Every row gives one point. To make a cloud, some directions were put in groups of two or more. Within a group, all points are equally far from the middle, so they leave a hole (a ring in 2 directions, a hollow ball in 3). The other directions are filled evenly. Then the cloud was stretched, turned, moved and blurred a little. Count the holes, and give their numbers of directions, smallest first.

Cloud (15 x 2)
-0.05; +0.27
-0.05; +0.16
+0.38; +0.39
+0.41; -0.03
+0.12; +0.12
+0.41; +0.00
-0.33; -0.28
+0.17; +0.23
-0.23; -0.48
+0.26; -0.05
+0.18; -0.33
+0.10; -0.11
-0.16; -0.44
+0.37; +0.20
+0.12; -0.30
Holes: 0

Cloud (14 x 2)
-0.49; -0.02
-0.35; +0.02
-0.13; +0.50
+0.26; -0.11
-0.45; +0.20
-0.14; +0.35
-0.25; +0.03
-0.11; -0.13
+0.10; +0.09
-0.45; +0.10
+0.22; +0.01
+0.44; -0.18
-0.01; +0.28
-0.36; +0.11
Holes: 0

Cloud (20 x 3)
+0.03; +0.53; +0.13
+0.31; +0.19; +0.00
+0.10; +0.24; +0.01
-0.31; +0.15; -0.46
+0.18; -0.02; -0.15
+0.07; -0.08; +0.27
-0.21; +0.27; -0.43
+0.39; +0.32; -0.24
-0.17; +0.09; +0.26
-0.09; -0.21; -0.32
+0.07; +0.24; -0.26
-0.12; +0.20; +0.34
+0.48; +0.32; -0.23
+0.52; +0.07; -0.43
-0.18; -0.24; -0.48
-0.28; -0.08; -0.01
-0.27; -0.08; -0.14
-0.10; +0.29; -0.12
+0.08; +0.20; -0.37
+0.31; +0.45; +0.09
Holes: 0

Cloud (20 x 3)
+0.23; +0.08; -0.06
+0.06; +0.15; +0.31
-0.13; -0.09; -0.25
-0.28; -0.09; +0.20
-0.08; -0.30; -0.51
+0.02; -0.04; +0.44
-0.04; +0.04; -0.19
+0.15; +0.21; -0.16
-0.13; +0.02; +0.72
+0.12; -0.13; -0.20
-0.53; +0.03; -0.28
+0.23; -0.26; +0.33
-0.16; +0.42; +0.32
-0.08; -0.35; +0.10
-0.26; +0.04; -0.02
-0.11; +0.32; -0.15
-0.15; -0.09; +0.56
-0.17; +0.17; -0.33
-0.21; +0.54; +0.06
-0.05; -0.55; -0.13
Holes: 0

Cloud (30 x 4)
+0.36; -0.17; -0.21; +0.07
+0.02; -0.46; +0.05; +0.31
-0.03; -0.50; +0.10; +0.04
-0.14; -0.07; -0.32; -0.19
+0.04; +0.34; +0.18; -0.19
+0.41; +0.03; +0.38; -0.26
+0.65; -0.22; +0.42; +0.18
-0.14; -0.48; +0.12; +0.12
+0.20; -0.25; -0.26; -0.01
-0.46; -0.17; +0.16; +0.14
-0.31; +0.16; +0.37; +0.09
-0.03; -0.30; +0.03; +0.49
-0.42; -0.08; +0.28; +0.10
+0.11; -0.25; +0.13; +0.54
+0.01; +0.12; -0.41; +0.16
+0.15; -0.30; -0.24; -0.04
+0.48; +0.05; -0.08; +0.08
+0.26; +0.12; +0.27; -0.31
-0.07; +0.39; +0.19; -0.07
-0.54; +0.14; -0.19; -0.03
+0.08; +0.31; +0.18; +0.38
+0.03; -0.45; +0.04; -0.11
-0.08; +0.38; +0.18; -0.12
+0.37; +0.20; +0.25; -0.20
+0.04; -0.12; -0.37; -0.05
-0.07; +0.01; +0.02; -0.38
+0.22; -0.25; -0.25; +0.01
+0.01; -0.41; +0.05; +0.40
+0.39; -0.12; +0.54; +0.38
-0.02; -0.43; +0.19; -0.13
Holes: 2 (2, 2)

Cloud (32 x 4)
-0.15; +0.21; +0.04; -0.09
+0.42; +0.13; -0.31; -0.39
+0.00; +0.45; -0.30; -0.09
+0.19; +0.50; -0.12; -0.03
-0.21; +0.04; -0.51; +0.06
+0.30; +0.15; +0.23; +0.15
-0.01; -0.26; -0.20; -0.08
+0.25; +0.25; -0.39; +0.19
+0.18; +0.05; -0.18; -0.45
+0.21; +0.45; -0.14; +0.10
+0.05; +0.02; +0.23; +0.30
+0.51; +0.05; -0.24; -0.16
+0.24; +0.34; -0.42; +0.08
+0.41; +0.25; -0.01; -0.45
-0.31; +0.03; -0.34; +0.29
+0.18; +0.32; -0.18; +0.31
-0.02; +0.04; +0.20; +0.36
-0.23; +0.23; -0.41; +0.03
-0.24; +0.05; +0.06; +0.34
+0.22; -0.05; +0.23; +0.18
-0.05; +0.31; -0.49; -0.09
+0.00; -0.23; -0.37; +0.39
-0.04; +0.28; -0.52; -0.10
+0.12; -0.03; -0.35; -0.36
+0.23; -0.27; -0.08; +0.16
+0.09; +0.40; -0.45; -0.08
+0.08; +0.49; -0.27; -0.08
-0.20; -0.16; -0.48; +0.18
+0.01; +0.00; -0.30; +0.50
-0.16; -0.09; -0.51; +0.03
+0.09; -0.25; -0.33; +0.33
+0.05; -0.11; -0.23; -0.30
Holes: 2 (2, 2)

Cloud (29 x 4)
+0.03; -0.46; -0.08; +0.20
+0.00; +0.08; +0.19; +0.02
+0.14; -0.04; -0.47; +0.18
+0.09; -0.25; -0.38; +0.06
+0.33; -0.25; -0.17; -0.43
-0.02; +0.09; -0.15; +0.45
+0.54; -0.16; -0.39; +0.03
+0.19; -0.04; -0.55; +0.12
-0.21; -0.19; -0.16; -0.01
-0.08; +0.00; -0.45; +0.04
-0.11; -0.30; -0.36; -0.17
-0.16; -0.08; -0.29; +0.01
+0.31; -0.02; -0.09; -0.27
+0.45; -0.31; -0.35; -0.12
+0.16; -0.25; -0.38; +0.09
-0.19; -0.10; +0.22; +0.13
+0.39; -0.47; -0.02; -0.35
+0.41; -0.18; -0.47; -0.26
+0.54; -0.02; -0.13; +0.04
-0.01; +0.24; +0.05; -0.06
+0.38; -0.40; -0.10; -0.38
-0.02; +0.12; -0.23; +0.40
+0.15; -0.20; -0.33; +0.22
-0.06; +0.19; -0.21; +0.41
-0.08; -0.01; +0.29; +0.19
+0.43; -0.31; +0.22; -0.01
-0.11; -0.18; +0.25; -0.33
+0.30; +0.04; -0.50; +0.34
+0.50; -0.28; -0.15; -0.14
Holes: 1 (2)

Cloud (49 x 6)
-0.25; +0.23; +0.10; +0.16; +0.15; +0.03
+0.28; +0.32; +0.26; +0.15; -0.15; -0.19
+0.18; -0.18; +0.09; -0.13; +0.10; +0.24
+0.47; -0.23; -0.22; +0.22; +0.17; +0.23
+0.05; -0.14; +0.04; +0.21; -0.13; -0.38
-0.40; -0.14; +0.08; -0.41; +0.07; +0.06
+0.14; -0.23; +0.09; -0.17; +0.22; +0.00
+0.08; +0.20; -0.29; -0.07; +0.06; +0.45
+0.28; +0.45; -0.31; +0.02; +0.18; +0.16
+0.05; +0.21; -0.24; +0.06; +0.26; -0.43
+0.19; +0.43; -0.20; +0.02; -0.01; +0.07
-0.12; -0.12; -0.42; -0.38; -0.25; +0.15
-0.19; +0.07; -0.19; +0.53; +0.19; -0.07
+0.12; -0.39; -0.01; -0.46; -0.15; +0.10
-0.34; +0.37; -0.07; -0.12; -0.06; -0.09
-0.21; +0.04; +0.18; -0.87; +0.20; -0.07
+0.37; -0.31; -0.59; -0.11; +0.22; -0.14
+0.18; +0.27; -0.16; -0.64; -0.17; -0.12
-0.30; +0.32; +0.38; +0.01; -0.02; +0.23
+0.24; -0.22; -0.27; -0.15; +0.46; +0.00
+0.46; -0.06; -0.09; +0.28; -0.38; -0.05
+0.26; +0.27; -0.14; -0.52; -0.16; -0.15
-0.05; -0.15; -0.18; +0.47; +0.29; -0.24
-0.22; +0.36; -0.03; -0.01; -0.23; +0.04
-0.05; -0.26; -0.30; +0.07; -0.39; +0.45
-0.32; -0.02; -0.30; -0.71; -0.27; +0.30
+0.30; -0.15; -0.18; -0.35; +0.12; +0.10
-0.43; -0.55; -0.27; -0.41; -0.24; +0.26
-0.35; -0.30; +0.01; +0.21; -0.05; +0.51
+0.14; +0.31; -0.51; -0.09; +0.25; -0.27
-0.38; -0.47; -0.44; +0.18; +0.20; +0.32
+0.01; +0.15; -0.28; -0.48; -0.16; +0.17
-0.33; -0.22; +0.01; -0.26; +0.11; +0.08
+0.26; +0.01; -0.09; -0.14; +0.05; +0.37
+0.14; -0.03; -0.10; -0.39; +0.20; +0.22
+0.17; -0.02; -0.45; +0.47; +0.12; -0.37
+0.13; +0.12; -0.18; -0.39; +0.57; +0.17
-0.18; +0.35; +0.19; -0.12; +0.28; -0.06
-0.07; +0.23; +0.12; -0.39; -0.03; -0.42
+0.05; -0.46; +0.09; -0.17; +0.03; -0.12
+0.32; +0.36; -0.33; +0.46; +0.24; -0.09
+0.11; -0.06; -0.17; -0.28; -0.17; +0.32
-0.38; +0.05; -0.15; -0.05; +0.06; -0.23
-0.07; -0.31; -0.46; +0.10; +0.22; +0.35
-0.10; +0.13; +0.01; -0.21; -0.26; -0.32
+0.06; +0.01; +0.13; +0.03; +0.23; -0.30
+0.25; -0.22; +0.38; -0.03; -0.01; +0.10
+0.14; -0.12; -0.52; +0.45; +0.01; -0.31
-0.01; -0.12; -0.32; +0.34; -0.43; +0.07
Holes: 1 (2)
